Each wall is flat, endless, passes through zero and stands at right angles to its row. A trip goes straight from one point to another. Which walls does it cross, in order?
(in the rows, 128 means zero)

Walls:
(1): [ 68 165  77]
(2): [170 112 141]
(3): [197 104 163]
(4): [139 114  82]
Trips:
[ 88 113  95] to [ 80 144 119] => 4
[130 155 138] to [130 197  85] => 4
[144  93 106] to [146  98  96] => none
[127 101 148] to [163 107 110] => 4

Walls:
(1): [117 148 153 144  89 111 155 132]
(2): [103 107 130 137 142  98  99 172]
(3): [142 179 147 103 157  88 153 148]
(4): [ 76 128 116  96 138 202  92 152]
(5): [159 118 164 163  80 156 107 127]
Trips:
[ 84 117 156 170 178 111  99 122] to [ 89 155 116 149  79 176  88 151] => 5, 1
[134  94 118 149 133 140 148 176] to [ 79 109 116 141  99  79 159 129] => 1, 4, 5
[108 127 179 116  91 109  89 119] to [125 117 109 119 133 192 146 115] => 2, 1
[137 124  75 115  99 125 113 152] to [123 124 136 104 124 138  75 127] => 5
[128  92  95 112 162  91 103 103] to [ 85 100 163 118 158 119  87 128] => 4
[169 123 114 109 168  77 177  91] to [126 132  77  98 116 102 135 180] => 2, 4
[119 115 113 125  71 143 149 130] to [ 83 151 153 192 139 193 157 114] => none

Walls:
(1): [131 139 101  89  97 127 135 207 113 108 109 162 118 133]
(2): [147  87 124 134 113 138  89  89  89 140 127 157  83 146]
(3): [108 180  92 151 135 105  62 162  76 143 155 141 151 124]
(4): [129 162 127 101 135  99 100 147  97 125 176 127 121  91]
Trips:
[149 153  97 115  86 110 160 118 141 103 166  92 128  86] to [165 127 176 153 111 112  64 109  90 162 136 183 154 119] => 3, 1, 2
[153 135 145 183 116 140 144 153 181 135 101 133 102 154] to [142 104 143 125 147 148 155 126 124  98 137 110  59 166] => 2, 1
[139 145 135 163 107 180 122 142 129 136  89  78 175 137] to [141  80 137 109  75 147 138 115 155 109 120 115 131 123] => 3, 2, 1
[105 144 165 109  81 129  99 156 145 107 115 119 179 158] to [178 122 137  99 166 109 155 116  87 135  69 106 102 124] => 3, 2
[129 104 129 113 106 117 133 117 128  97 129 134 107 148] to [107  94 154 112 132 167 156 148 142 177 118 126  75 124] => none
[135 142 138  92  99 128 119 146 113  76 118 126 146 124] to [102 135 145 132  87 127 134  74 161 156  79 102  81 144] => 3, 4, 2, 1
[112 162 127  96 161  55 177 146 134 112 165  94  83 140] to [111 114 162 156 102  84  46 148 100 132 167 121 119  88] => 3, 1, 2
[101  88  90  99 148 113 168 192 140  58 157 176 123 174] to [121 155  99 193 134 176 153 176 133 216  48 116 135 130] => 3
[186 119  99  87 101 182 129 127 100  91 159 132 123 128] to [125 140 140  79 155  97 120 170 153 164 167 119 129 141] => 3, 2
[ 91  97  83 133 121 107 171 146 155 124 131 177 131 147] to [129  94 128 160 105 125  77 158 133  92 141 140 141 103] => 3, 2, 4

Walls:
(1): [141  86 141  86 110 119  73 144 182 165  79 147 151 135 123 126 134 167
 150 131 137 139 150 124]
(2): [137 163 129 136 101 166 107 119 174 119 134 145 125 133 132 159 161 152
 133 180 103 123 168 140]
(3): [131  79 125 145 140 102 137  81 152 106 137 154  94 148 105 143 152  84
 163 159 122 114  99 161]
(4): [116 114  65 117 105 121 141  88 144 102 157 129 130 121 135 152 216 136
  99 160 129 147 112 127]
Trips:
[104 127 131 122 158 164 165  82 105 159 133 136 106 141 182 130  82  66
 114 119 109  56  98 130] to [100  89 145  94 132 161 151 140 114 139  86 126 184 145 115 109 151 193
 164 107 118 114 134 104] => 3, 1
[141 131 140  66 168 129 110 159  60 171  86 164  67 112  90 143 160  75
  92 156 127 104 156 144] to [142 149 103 167 113 164  97 123 154 116 158 148  90 146 134 179 118  95
  76 151 137 108 122 128] => 1, 2, 4
[120 136 100 109 123 173  95 112  88 101 130 160 131 125  64 138  79 112
 113 154 143 107 118 125] to [117 146 112 128  97 116 136 137 126  82 110 174 153 157  84  74 118 149
 114 115  80 148 174 136] => 3, 1
[102 196 143 194 120 107 147 139 120  97 104 149 152  92 125 101 150  87
 139  95  82 112 161  86] to [ 69 124  90 113  63 161 104 119  84 145 113 173 138 128 108 172 149 119
 144 114 134 144 143 106] => 4, 1
[101 144 162 151 132 150 168 138  85 127 194 131  90 119 127 103 199 141
 129 128 111 121 213  81] to [129 139 133 137 125 100  57  87 120 163 102 151 158 180 110 150 174  88
 183 142 119 171 108 139] => 3, 1
[152 129 167 132 122 142 160 166 121 133 101 119  88 112 175 118 102 144
 135 187 163 132 135 119] to [108 153 149  99 121 139 147 124 123 127  98 108 147  86 141 163 131 135
 136 164  82 135 139 141] => 4
[199 125 144 101 124 137 153 173  80 129 149 131 134 151 128  93  91  70
 118 121  72 143 112 122] to [124 136 156 119 110 199 160 112 139 101 101 151 135 136 123  71 142 102
 135 106  87 158 108 135] => 3, 2

Walls:
(1): [127  92 100 137  91  81 167 111 163 151 128 149 118 133 159 109 135  81
 127 185 123 127 132 147 223 163 124 138 136 135 113 104 149 152 101 168
 141 101  97 111  78 100  78 115 111 150 116 145]
(2): [ 67  94 174 116 123  99 110 102  96 141 177 147 143 147  82 130 130 130
 148 139 146 122 137 132 139 116 109 143 137 154 153 150 155 186 112 113
 194 129 138 153 121  97  79  78 135 148 153 140]
(3): [154  64 110 113  97 169 177 106  95  70 155 100 162 169 193 132 102 159
 127 155 122  63  88 138 136 121 100 115 146  81 181 134  87 130 144 146
 133 175 166 140 112 109 153  95 119 162  83  89]
(4): [130  91  75 138 147 168 115 139  74 112 166  74 155 102 137 114 191 124
  85 133 125 110  83 148  95 113 149 158 166 115 123 119 101 116 143 158
 112 179 147 149 125 142 187 125 126  48 161 146]
(5): [123 185 117  68 101 110 135 150 177 127 143 108  93 140 107 149  83 116
  96 168 117 132 125 133 144 123 147 127 135 147 155 140 152 126  99 182
 128 109 130 123 117 134 108 130  95 106 140 129]
(6): [158  97 125 110 161 129  79 132 107 163 103 127 146 119 116 132 142 113
 130 181 125 160 132 106 131 137 162 183  98 127 108 153 152 172 137 209
 135 115 184 145 141 104 160 112  84 187 117 191]
(7): [127 114 141 143  76  63 141 148 172 132  94 143 112  84  97 102 111  69
 149 109 142  95 144 100 126 100 166 113 131  81  89 149 147 152 163 184
 146  66 176 125 134 130 157 123 147 137  73 129]
Trips:
[178 115 135 129 189 161 147 141 149 112 134 200 150 123 109 103 107 165
 133 121 158 165 121 111 138 112 173 112 157 166 145 154 112 152 148  84
 169 150 167 204 185 112 128 157 137  52 100 146] to [134 162 127 161 176 112 107 132 164 147  99 100 149 108  85  90  84 127
  67  91 143 122 151 183  71 109 102 143 111 177  86 124 145 151 140  56
  99  67 151  97 119 129  80 140 114 110  92 116] => 6, 4, 7, 2
[ 79 137 126  74 156 119 119 136 142 113  79 153 133 105 121 147 108  98
 160 114 115 155 158 162 124 133  91 141 123 148  78 103 144  69 133 124
 134 141  83 141 137 177 115 149 152 113 108 104] to [148 113 122 101 158 143 144 126 200 147 170 129 145  94  98 150 167 157
 106  98 159 182 120 168 192 110 182 168  89 134 143 131 115  99 109 129
 142 150 111 131 154 189 154 143 142  76 141 140] => 4

Walls:
(1): [ 77  92 142  80 172 134 177 196 116 143 139 172 106 169 189 110 173 128
 123 118 145 114  62 144 115 104 211 117  97  88 148 140 123 109 141 132
 129 175 182 128 155 109 189 193 112 152  75 164]
(2): [105 103 121 146 155 190 100 157 196 130 111 113  97  95 112  75 156 167
 134 165 129  83 113 103 116 125 153 126 132 129 146 153 135 115 150  70
 146  66 132 213 113 147 170 177 103 123 150 147]
(3): [170 131 151 109 129 146 114 104 125 101 141 118 151 175 142 162 121 110
 122 177 158 118  93 170 121 103 112 116  90 107  84 127 134 135 146 150
 124 164 102  91 107 114 125 170 125 169  89 119]
(4): [142 120 123 156 143 140 165  82  91 118 110 152 111 113 157 120 158 103
 131  92  84 146 182  73 181 166 103 121 134 178 142 155 141 109 127 152
 154 104 139 153  95  97 105 123 146 110 188 126]
(5): [ 93 125 150 153  59  71 147 103 146 131  98 133 110  99  64 162 138  96
 142 156  90 102 175  95 154 115 122 110 142 169  65 145 106 141 113 143
 152 103 161 124 176 160  86 104 143 124 110 122]
(6): [138  96 137 156 219 119 147 129 158 142 130 101 124  93 145  69 128 114
 165  93 176 149  80  62 117 144  92  82  87 122  87 105 113 139 169  62
 134 169 144 111 149 103 136 116 122 129 145  90]
(7): [117 126 109  90 117 129 106 113 145 116 121  97 104 119  81 152  76  82
 156 151 118 147 160 120 142 115 137 125 107  95  98  91 140 111 130 157
 144 124 119 127 101 151 118 156 100 124 180 168]
(8): [132  97 136  95 116 180 142 129 120 137 103 180 121 172 159 124 126 169
 132 125 108 143 145 146 143  80  56 119 174 150  92 103  84  99  96  90
 140 149 141 140 103 169 130 150 103 154 111 138]
(9): [164 177 123 105 118  91 128 148 113  95 172  74 101  76 135  90 135 132
 133 139 105 142  84 150 142 107  86 134  92  93 150 157 105 117 156  87
 173 141 132 123 156  94 136 123 124 136 151 116]
Trips:
[125 144 115 169 117 196 118  77  71 102 148 140 117 123 151 210 141  94
  86 155 111 166 120  93 135 149 121 138 138 116 109 114 133  81 115 142
 152 165 175 115 120 157 143 121 146  98 144 107] to [194 188 150 128 158 162 123 164 134 110 124 153  88 140 142 135 126 161
 101 128 175 114 101 118 123 169 120  93  66 122 113 122 171 136  87 141
  98  79 119  91 107 187 137 102 133 124 182 153] => 5, 8, 6, 2, 4
[173  82 139 113 149 108 170 139 110  70 158 134 127 123 154 129  51 123
 154 160 146 106 121 144 109 125 122 151 110 116 160 151 157 114  90 110
 192 146 141 105 134 131 138 118  80 151 204 139] to [153 128 108  95  91 145 116 153 109  99 147  99 113  91 113 152 154 116
 148 101  95 166 113 130 116  81 128 109 115 147 121 118 105 120 140 152
 140 126  89 152 164 103 130 135 204 116 121 123] => 8, 1, 6, 5

Walls:
(1): [125 135 146 179 142 170 146 157 121 102 169 137  89 129 153 150 135 167
 110 102 168 159  55 138 205  96  87 128 208 119 185  61  97 168 116 133
 137  94 142  90 132  89  74 146 115  90  90 151]
(2): [121 151 212 122 170 142 151 134 119 154  79 160 105  75 123  80 116 181
  95 151 156 135 106 131 126  87 178 150 141 105 137 169 190 161 113 116
  84  48 106 117 142 172 148 121 125 167 142 123]
(3): [161 130 145 134 119 113  88 117 126 114 110 126 103 111 159 108 136 109
 168 166 123 113 155  83 166 115 113 166  93 105 196 120 158 121 152 115
 134  99  96 125 132 155 139 135  85 118 134  56]
(4): [139 138 103 130 152 135 132 118 162 111 143  97 125 127 159 130 148 127
 158  97 193 116  59 127 174 129 160 133 139 183 132 100 136 108 126 160
 115 119 110 139 136 113  77 150 102 162 127 163]
(5): [176 143 133 124  78 130 158 123 152 153  94  98 154 151  78 114  95 130
 147 162 131 155 108 113 145 147 114 133 218  91 113 103 149 124 129  85
 150 135 104 150 146 150 125 169 169 100 117 123]
(6): [163 115 146 167 100 140 133 196 175 149 135 173 104  97 154 146 181 143
 159 104 126 133 146 160 129 121  93 117  92 109 126 135 131 155 113  70
 137 140 137 136 186 142 123  97 105 174 159 110]
Trips:
[130 156 145 144 146 128 136 140 159 130 132 144 141  94 120 110  75 116
 123 111 166 178 154 100 131 102 172 143 145  76  84 138 175 107 150 134
 121 141 107 125  72 127  77 143 146 112 129 170] to [ 96 138 112  95 130  89 147  81 140 152 132 113 134  88 151  98 106 114
 136 110 168 115 138  74  99  88 132 136 140 144 150 189 146  88 107 207
  96 180 110 104 131 117 142 148 161 136  71 156] => 1, 5
[137 104 102 125 140  86 102  93 140 100 115  88 133 111  39 135 102 127
 123 109 120 174  95 134 125  91 125 135 152 117  52 118 156  90 100 135
 156  93 115 181 131 122  77 111 115 126  99 159] to [ 84 129  89 153 130 147  82  97 114 102 192 146 123 147  81 148 146 146
 161  99 127 137 129 182  76 154 134 153 129 140 102 135 166 167 117 131
 129 119 142 111 122 104 176 138  89  94 133 129] => 5, 4
[141 155 174 142  99 108 151  66 157 147 156 110 145 142 207 108 113 215
 177  96 143 117 175 118 113 149  95 153  85 175 112 138 128 107 113 157
 119 200 110 127 101 116 194  64 129 139  76 109] to [146 130 136  99 137 133 145 173 171  88 138 156 153 104 109 169 164 129
 108 110 195 140 133 123 128 125  87 135 141 125 101 199 131 138 118 101
 112  80 158 133  99  96 179 193 156  99 149 154] => 3, 2, 1, 5
[193 137 131 168 129 133 146 168 114 114 113 163 139 183  69 147  66 127
 154 118 101 116 176 140  87 123 135 114 107 119 134 119 151 142 105 106
 101 144 127 153  92  63 129 136  83 115  75 120] to [124 109 183 141 166 124 169 135 142 169 136 161 152 143  93 142 126 133
  87 116 142 132 154 141 138 126 141 108 149 125 135 108 141 133 147 147
 105 140 103  52 148 147  65 140 134 129 134 128] => 1, 2, 4
[ 88  83 143 132 157 143  95 133 159 134 136  61 103 183 124  97 151  52
 151 181 103 104 131 166 140 156 106  82 191 118  59  67 157 110 102 136
 163 154 203 153  85 108 145 113 106 157 109  92] to [116 139 154 130 132  78  79  82 114 126 120 126 102 167 109 129 159 128
 167 117 108 129 118 135 141  93 103 108  82 136 154  94 171 155 125 148
 159 222  60  72  72 112 152 167 112  97 151  93] => 3, 5
[ 70 169 111 135  98 128  99 182  71 118 149 115 200  73 103 128  90 128
 152 128 129 114  57 131  85  87 144 144  63 146 143 163 127  98 123 146
 139 108 104  95 135 130 128 118 122 146 172 156] to [134 178 146  99 150 116 109 135  81 144 131 102  97 153 138 153 167 125
 126  96 113  70  98 148  76 146 145 155 140 105 116 145 189  90  75 111
 140  98 140 146 160 124 116 111 167 153 140 152] => 6
[ 90  87 160 145 122 127 107 113 140 119  89 140 125 135 190  94  72 158
 152 169 169 118 169 139 214 175 154 161 153 119 144  93 118 116 118 111
 160 121 138 134 145  95 126 144 173 117 118 118] to [144 144 120 183 155 141 114 105 146 134 134  88 127 120 107 187  94 108
  80 120 151 119 163 148 112 100 126 130 141 111 159 157 126 117 129 144
 101  85 115 142 132 132  74 100 122 139 118 139] => 5, 3
[151 123  86 130  93 107 116 144 128  67 141 132 149 110 125 113 107 156
 136 149  38 139 153 122  93 155 127  95  99 134 113 105 128 100 143 149
 157 227 110 100  98 113 142 130 132 121 136 123] to [174  93 160 118 140 149  82 136 120 168 116 121 109 104 166  95 109 105
 110 132 155 112 126 146 177 170 142 134 162 105  75  65 121 131 182 143
 105 125 101 119 114 100 154 118 141 104 129 132] => 5, 3, 1, 4, 2

Walls:
(1): [186  94 139 119 151  78 112 131 119 182  73 185 142  94 143 142 126  99
 114 144 133 167 127  85 139 136 171 136 107  87 142 164 142 141 144 158
 121 112 153 161 123 103 101 114 127 165 128 153]
(2): [165 108 147  87 163  89 143 110 129 115 147 160 114 117 118  68 144 102
 183 123 127 163 133 130 133 147 137 154  79 152 138 126 117 133 145 124
 126 147 133 136 168 101 167 123 108  93 165 119]
(3): [112 157  88 138 105 159 126 152 148 106 114 189 137 124 110 171 124 151
 159  88 121 186 127  64 135 164 108 100 140 116  97 133 116 129 161 164
  99 130 137 100  99 131 123  77 124 105 132  77]
(4): [121 127  74 112 131  93 122  81 146  84 167 153  76 123 120 160 116  83
 136 172 106  77 163 116 103  78 104 120 127 186 116 156 110 101  92 121
 120 131  84  87 128 142 151  91  91 111 110 149]
(5): [124 121 152 159 103 118 100 143  72  86  97 116 171 145 125 138 138 173
 185 157 103  53 131 147 131  88 141 164  63 184 165 184 100 110  81 148
 180 118 124 134 115 149 179 109  38  83 158  93]
(6): [134  87 126 105 215 159 108 140 136 109 144  96  78  78 100 106 115 170
 126 140  79 135 156 145 107 109 177  51 184 108 146 131 114 106 154 104
 145 111  51 105 127 189 147 142 185 164 138 161]
(7): [144 128 105 117 131 162 160 157 104 148  88  98 104 143 150 116 144 211
  88  85 129 147 142 129  53 192 119 151 143 116 111 162 153 107  69 144
  95 124 129 146 109 138 182 139  99 174 181 118]
Trips:
[168 147 115 113 154 133 114 107  64  57 120 131 148 151 125 123  91 136
 124 103 179 107 134 156  99 136 126  44 102 142 114 166 120 119 141 136
 172 105 148 119 106 198 156 120 155 114 140 102] to [114 183 123  93 136  93 154  44 129 114 126 131 140 122 153  75 131  42
 129 129 161 120 147  95 134 122 125 121 164 151 158 129 106  89 132 103
 135 143 124 123 130 111 183 127 132 130 145 120] => 2, 7, 3, 6, 5
[156  85 172 136 120 121 125 165  95 162 138 115 122 127  77 157 156 158
  67 116 166 114 127 115  85 142 121 117 151 113 165 137 107 149 208 104
 129 158 111 163  96 157 154 133 173 132 134 113] to [ 87 118 118 118 166 153 104 101  77 128 165 129 116  58 128  96 117 125
 146 119  74 153 123 132 109  85 117 126 122 121  60  95 135 110 126 111
 159 138 162 126 150 155 164 151 179 134  98 110] => 1, 7, 2, 4
[133  57  93 127 107  52 112 103 111 135 117  98 133 136 153 122 142 143
 126 174 126 152 145  68 100 102 134 116 162 129 116 134 102 104  87 113
 122 105 103 118 202 138 128 101 129 158 189 129] to [ 99  80 156 147 132 149  84 112 105 133 124  86 128 154 125  72 196 117
 127 170 181 136 129 137  91 120 146  83 133 153 165 125 161  87 123  79
 191 116 114 140 133 118 134 109 160  91 100 146] => 7, 1, 4
[146 113 139  92 153 103 147 176 172 110 120 120 145 105 168  93 184 172
 110 153 105 156  94 111 136 135 142  89 128 139 103 103 134 139 124 133
 124 172 162 116 107 107 164  89 149  74 151 143] to [195 167 193  97 164 132  96 125  75 121 102 160 136 113 121 107 171 159
 142 143 173 109 156 105 160 101 116 141 187 140 151 124 152 133  96 164
 110 147 145 125 137 100 156 151 114 146 141 122] => 5, 3, 6
[162 127 100 115 134 144  75  82 136 132 114 129 150 127 123 143 197 118
 100 136 112 105 115 104 105 126 127 154  88 144 159 123 110 114 106  99
 101 147  75 116 130 178 124  71 168  87 125 197] to [122 172  68 138 112 147 108  57  77 118 122 106 167 150 110 120 111 116
 109 157 131  62 125 145 173 125 116 146  90 136 163 146 124 148 116 132
  90  75 161 101 123 102  84 138 142 169 111 136] => 2, 6, 1
[ 87 172 166 111 171 117 109 111 122 128 151 123 127 115  65 124 127  91
 115 179 106 132 140 177 131 161  77 103 133 105 113 127 152 115 150  81
 135  81 135 103 104 144 104 151 139  89 143 169] to [143 135  68 101 181 178  74  87 150 146 100  92  86 144 116 107 113  80
 115 174 160 130 126 110 128 131 162  92 164 150  72  91 133 119 127 129
 103  91 152  98 126 128 104 171 142 207  80 127] => 1
[ 67 119 133 139 107 108 113  95 143 119 124  63  85 109 188 115 186 164
 110 124 114  59 136 118 135 131 131 114 146  99 148 166 179 154 110 167
 106 130 119  78  85 131 139 120  93 165 175 111] to [140 121 108  96 158 105 121 185 129 119 165 172 167 153  90 140 137 120
  99 165 143 115 187 158 136 113 117  91 145 152  99 114 130 122 138 121
 128 125 133 120 170 114 101 170  94  86 179  77] => 2, 7, 3, 6
